Every row gives one point. Each copy is the shape, with its points in the same order, turned, moved and blurred by noise. Is it also mirrored, or only turned?

Shape, 9 rows:
[[ 1.3  6.4  0.2]
 [ 3.7  9.6  0.7]
 [ 0.4 -4.3 -0.2]
 [-3.0 -2.5 -1.6]
 [ 2.2 -4.6  0.6]
 [-0.2 -2.0  2.6]
 [-0.4 -4.4  1.8]
 [ 3.9 -5.8 -1.4]
 [ 1.1  7.0 -1.7]]
Copy 1, 9 rows:
[[ 2.1  7.7 -3.7]
 [ 2.0 10.4 -6.0]
 [ 2.3 -1.9 -1.0]
 [ 1.6 -0.5  1.8]
 [ 3.7 -3.1 -2.7]
 [ 4.4  0.3 -1.5]
 [ 5.6 -2.6  0.1]
 [ 2.4 -4.4 -4.3]
 [ 0.2  8.1 -4.0]]
Copy 1 is: only turned
Copy 2 (9 x 3):
[[-6.2 -0.9 -6.4]
 [-8.7 -2.9 -6.4]
 [ 1.2  3.1  1.7]
 [ 3.4  2.7 -2.1]
 [ 0.2  3.2  2.6]
 [-1.8  4.9 -1.1]
 [ 0.5  6.2  0.3]
 [ 0.7  1.7  4.8]
 [-5.6 -2.2 -6.0]]
Copy 2 is: mirrored

Shape, 10 rows:
[[-0.8 -0.2  1.3 -4.6]
 [-1.3  0.9  2.4 -0.8]
 [ 2.8  3.8 -1.2  8.2]
 [ 6.2  6.4  3.5 -3.3]
 [ 4.9 -1.2  0.2 -0.3]
 [ 1.2 -1.3  3.5  3.5]
 [-3.7 -1.9  2.4 -7.0]
 [ 2.2  3.3  2.7 -5.7]
 [-0.7  8.2 -2.9 -0.4]
 [-9.6 -2.6 -4.2  0.2]]
Copy 1:
[[-5.1  0.7 -0.2 -2.7]
 [-1.1  1.2  0.3 -2.3]
 [ 4.6 -0.2  5.8  5.0]
 [-4.0 -2.6  8.5 -3.3]
 [-2.2 -4.5  1.4  0.7]
 [ 2.8 -1.9 -0.8 -0.3]
 [-6.2  3.5 -4.0 -4.7]
 [-6.1 -0.8  3.5 -4.1]
 [-2.9  5.1  7.3  2.5]
 [-1.4  8.3 -5.3  4.5]]
Copy 1 is: mirrored
Copy 2 (10 x 4):
[[ -2.8  -2.5  -2.9  -0.3]
 [  0.6  -1.1   1.1  -0.5]
 [  4.3   5.9   5.6   4.7]
 [ -3.7  -5.0   0.9   8.2]
 [ -1.4   1.3  -2.0   5.2]
 [  4.1   0.7  -0.7   1.5]
 [ -3.6  -4.6  -3.8  -3.4]
 [ -3.6  -4.1   0.3   2.7]
 [ -4.4   0.9   7.7   2.0]
 [ -1.6   3.4   1.0 -10.2]]
Copy 2 is: mirrored

Shape, 9 rows:
[[-1.0  6.5  0.2 -2.5 -1.2  2.1]
 [ 1.2  3.9 -4.7 -0.7 -8.1  7.0]
 [ 2.4  1.2 -0.8  0.7 -5.3 -3.1]
 [ 0.9 -1.5 12.3  2.9  1.4  2.0]
 [ 0.5 -3.7 -3.2 -2.1 -2.2 -2.4]
 [-0.3 -4.6  2.8 -0.6 -1.3 -2.4]
 [-8.2 11.2 -3.6  3.6 -1.9  3.4]
 [ 1.4  0.8 -1.8 -1.1 -2.4 -2.2]
 [ 4.0 -3.7 -4.5  1.0  1.1 -3.0]]
Copy 1, 9 rows:
[[ 2.0 -0.1 -5.1  4.1  0.2 -1.5]
 [ 6.8 -6.0 -2.8 -0.5  5.0  0.0]
 [ 6.4  1.4  1.6 -0.8 -2.7 -0.5]
 [-5.2 -0.4 -3.2 -5.1 -9.5 -6.6]
 [ 2.1  0.4  3.2  0.5 -2.3  3.9]
 [-1.2  0.0  3.1 -0.8 -6.7  0.6]
 [ 1.5 -1.1 -2.8  8.5  7.2 -8.9]
 [ 3.7  1.9  0.9  0.6 -1.8  0.7]
 [ 1.4  4.8  3.9 -2.7 -0.7  4.1]]
Copy 1 is: mirrored
Copy 2, 9 rows:
[[ -3.6   6.9  -0.1   0.5  -2.5  -1.7]
 [  1.4  10.0  -6.7   2.2  -0.1   2.5]
 [  3.8   2.0   1.2   2.5  -1.4   3.1]
 [  5.3   0.0   3.1   0.4  -0.7 -13.3]
 [  1.5   0.1   0.9   0.9   4.8   2.8]
 [  2.0  -1.2   3.5   2.1   3.6  -2.0]
 [ -8.6   8.0  -6.2   5.3  -5.5  -2.1]
 [  1.2   1.9   0.7   0.7  -0.7   2.1]
 [  2.1  -3.0  -1.2  -2.7   2.0   3.4]]
Copy 2 is: only turned

Shape (12 x 8):
[[ -0.7  -1.6  -2.9   1.0  -2.8   6.7  -2.5  -5.0]
 [  3.9  -1.9  -2.2   3.2  -0.4   4.4  -3.6  -4.9]
 [ -5.4 -10.0   2.6  -0.8   2.5  -0.5   5.0   4.4]
 [  0.4  -1.5  -5.0  -2.8  -4.4   3.4 -10.3  -5.5]
 [  2.1  -0.4  -2.6   5.6   1.6  -4.0   0.2  -1.3]
 [  2.9   1.5  -0.7   4.2   0.1   3.0  -4.1   0.2]
 [ -1.7  -2.1   3.8   5.0  -1.5  -5.7   1.5   4.5]
 [ -0.7   1.9  -1.4  -0.1  -1.6   3.8  -0.1  -0.2]
 [  6.5  -8.8   0.6  -5.2  -5.4   3.4  -2.9  -3.0]
 [ -2.0   4.4   2.9   3.3   1.1  -4.7   0.8  -3.4]
 [ -1.2  -3.4   7.9   3.5   5.0  -5.5   0.3   3.0]
 [ -3.2  -2.1  -1.5  -3.5   4.3   0.5   3.8   4.2]]
Copy 1, 12 rows:
[[  0.8  -2.1  -7.3  -2.7  -3.8  -2.2   2.9   1.9]
 [  4.8  -3.8  -6.6   0.3  -3.3  -0.3   4.4  -0.4]
 [ -9.8  -5.5   2.7  -1.9   2.5   5.0  -0.6  -2.8]
 [  6.2  -5.9  -8.9  -5.2  -0.1  -5.9  -1.6  -0.1]
 [  3.5   0.1  -3.1   4.8   3.8   3.2   1.9  -1.3]
 [  2.7  -2.4  -2.9   3.2  -0.8  -3.0   5.2  -1.4]
 [ -2.7  -3.1   3.4   4.3   7.8   1.3   1.6   1.5]
 [  0.1   0.3  -2.1   0.2  -1.7  -3.6   0.5  -0.2]
 [  2.3 -13.2  -3.9  -0.8  -5.5  -0.3  -2.8   1.4]
 [  4.4   3.2   3.2   0.5   4.3   1.9   2.1   1.8]
 [ -1.2  -3.8   7.2   0.2   6.3   3.8   5.0  -3.6]
 [ -5.2  -0.1   2.0   0.2  -1.0   0.4  -2.8  -5.7]]
Copy 1 is: only turned
Copy 2, 12 rows:
[[ -2.8  -1.3   3.8  -0.1  -2.6   3.7   5.6   3.6]
 [ -6.0   1.5   2.1  -1.8  -2.7   5.5   5.1   0.6]
 [  0.6  -2.7  -1.3 -10.9  -1.8  -7.5  -1.1  -1.7]
 [ -6.7  -4.9   1.8   3.0  -7.1   7.3   2.7   5.6]
 [ -3.5   4.5   0.7  -5.1   0.8   4.7  -3.8  -0.2]
 [ -5.6   1.1   3.8   1.0  -0.2   3.7   1.0  -1.9]
 [  0.6   1.0   3.9  -6.3  -1.2  -0.4  -8.2  -2.7]
 [ -0.3   0.0   2.2   1.7  -0.6   1.4   1.8   1.0]
 [ -3.8  -0.1  -0.8  -1.8 -14.2   1.8   5.0  -0.4]
 [  3.6   0.4   2.4  -4.1   2.8   7.5  -3.9  -1.8]
 [ -0.3  -1.7   0.2  -9.7   0.1   1.9  -5.8  -8.8]
 [  1.4  -2.3  -5.0  -3.3   0.6  -3.8  -1.3  -0.7]]
Copy 2 is: only turned
Copy 3, 12 rows:
[[-0.6  1.9 -6.9  6.6 -3.3  0.2 -1.7 -1.8]
 [ 2.3 -1.1 -6.7  5.3 -2.9  1.2  2.7  0.1]
 [-5.9  4.8 -1.7 -2.2  7.4 -7.0  2.4 -2.0]
 [-2.9 -2.5 -2.8 11.1 -5.8  2.6 -0.6  1.3]
 [ 0.5  3.9 -2.0 -1.3 -1.8  3.3  7.7  2.0]
 [ 1.1 -2.3 -4.8  1.2 -0.1  5.3  1.8  0.5]
 [-5.7  1.3  0.0 -5.7  2.4  3.3  6.9 -3.3]
 [ 0.3  2.6 -2.2  2.7 -0.1  3.3 -1.8 -1.7]
 [ 0.6 -3.8 -0.6 10.9  0.2 -4.4  4.7 -5.3]
 [-0.4  2.7  0.6 -5.5 -5.5  3.3  2.5 -0.6]
 [-3.3 -1.8  0.1 -9.3  2.4 -1.9  5.1  0.2]
 [-1.1  6.4  2.0 -0.7  5.9 -2.3 -1.1  1.3]]
Copy 3 is: mirrored
Copy 4:
[[ -4.2  -0.3  -2.7   7.6  -4.3   2.1  -3.1  -2.5]
 [ -3.9  -4.6  -2.1   5.5  -3.3   3.9  -3.6  -4.8]
 [  5.0   0.6  -0.8   1.3  -6.7 -10.3   2.2  -4.6]
 [ -8.5  -3.1  -8.0   4.0  -6.4   7.3   1.2  -2.2]
 [  0.5  -1.1  -0.1  -3.9  -0.5   0.2  -5.4  -3.3]
 [ -2.0  -4.9  -4.8   1.6   0.5   1.7  -4.2  -2.7]
 [  8.1   1.5  -2.6  -3.5   0.2  -2.3  -2.1  -1.7]
 [ -3.5  -1.2  -1.9   4.6  -0.3  -0.4  -2.3   1.9]
 [ -0.2  -7.4  -0.5   6.1 -10.4   4.4   4.8  -3.1]
 [  0.3   2.8  -0.3  -1.8   5.0   1.0  -0.8  -2.5]
 [  6.3  -1.4  -2.4  -4.4   3.0  -4.9   1.4  -7.0]
 [ -1.0  -0.9   0.1   0.0  -1.8  -9.3   0.9   0.6]]
Copy 4 is: mirrored
